Each row of a before or after table is a point. The points were changed in one or more steps. Then noise was added and the rows were shuffled. The steps act on how far a point lies along the listed directions, d1 being the first. Write out the steps. A step turns or swaps two directions, mirrors them in a line or flattens them onto one, adds a multiple of one to another, or multiplies one. Angles are multiples of 10 degrees, from the lower direction toward the higher: turns from -170 to 170, lines from 10 to 170 but not 90. Use the fewest steps. Two steps may share a direction if one is a turn and the other turns, adds or multiplies; they go together, in the order done. Otherwise the lowest direction goes first.

Directions:
(1): [-46 -40]
(2): [ 40 -46]
Before, 13 rows:
[[ 27 -13]
 [  9  21]
 [ 33  -4]
 [  4  20]
 [ 17  -1]
 [ 15  12]
 [-33 -25]
 [ 20  13]
 [ 17   6]
 [  2 -20]
 [ 23  -1]
 [  9 -26]
 [ 33   0]]
After:
[[ 41  -7]
 [ 21 -48]
 [ 30  -5]
 [-53 -39]
 [  9 -36]
 [ 58  -7]
 [ 33  18]
 [ 60 -13]
 [ 29   9]
 [ 11  36]
 [ 52 -30]
 [ 24  18]
 [  3  35]]
Steps: multiply d1 by 1.6; multiply d2 by 2

Directions:
(1): [29 -6 57  8]
(2): [ 52  24 -21 -23]
(3): [ 13  18 -13  60]
(4): [-23  58  19  -8]
Before:
[[  4 -30 -13  29]
 [-10 -32  -2  13]
 [-21  60  25   5]
 [ -9 -12 -21   5]
 [  9 -24  -7  10]
 [  6 -24  -3  -3]
 [ -6 -30 -25  10]
 [ 10   9  -5  10]]
After (8 x 4):
[[  3   0  -7  -2]
 [ -9  -7   8   1]
 [-18  -9  10  28]
 [  0  -6  14   1]
 [-21  -8  10  11]
 [ -9  -1  15  25]
 [-13 -11  16  -3]
 [-28 -18  35  16]]
Steps: turn d1 and d3 by -110 degrees; add -1.5 times d1 to d2; multiply d4 by 0

Directions:
(1): [ 54 -18 -40  32  21 -21 -47  -4]
(2): [-60  35 -42   6  14 -43 -17   8]
Before, 14 rows:
[[ -6   7  -9   1  -2 -14  -6   0]
 [ -2   5  24 -11  -3   2  17  -2]
 [ 47 -24   5  14   1  10 -17  -3]
 [-20   0  18 -15   6  12  23   2]
 [ 26 -17   6   7   3  17   1   0]
 [  5   3   9   5 -10  -1  -4  -4]
 [-28   8  16  -5   1  15  19   0]
 [-26  11   7   5   1  -1   0  -4]
 [-28   6   3  -8   4 -10  10  11]
 [  1  -4   7   3  -7   7   2  -8]
 [  5  -6  11 -10   7  11   4  -3]
 [  1   0 -20   7   9 -23 -23   1]
 [ 19  -6  40 -20 -13  33  27  -2]
 [ -6   3  -9   0   1 -14   3   0]]
After, 14 rows:
[[  8   2   3   7  -7  -4  -6  -1]
 [-27  11  -8  -7   1 -19  -7   6]
 [ -8   5   0  -6  -4  -7  13   2]
 [ 11 -12  24   2  -1  28  14  -3]
 [ -8   0  25   0  -5  12   6  -9]
 [ 16 -10 -18  15  11  -2 -17   3]
 [ -7  -5  24 -11  -4   6  21   8]
 [ 21  -8  19  -4   1   1   7  -3]
 [-13   9   3  -6  -5  -7   8   0]
 [ 16 -18  17  -8   8  19  15  -2]
 [  6  -3   1   5  -1   4  -3  -9]
 [ 15 -10   0  -2  14   5  -8  -4]
 [ 57 -18   8   6   6  14 -10  -4]
 [ 13  -5 -29  25  10 -20 -37   4]]
Steps: turn d1 and d2 by 70 degrees
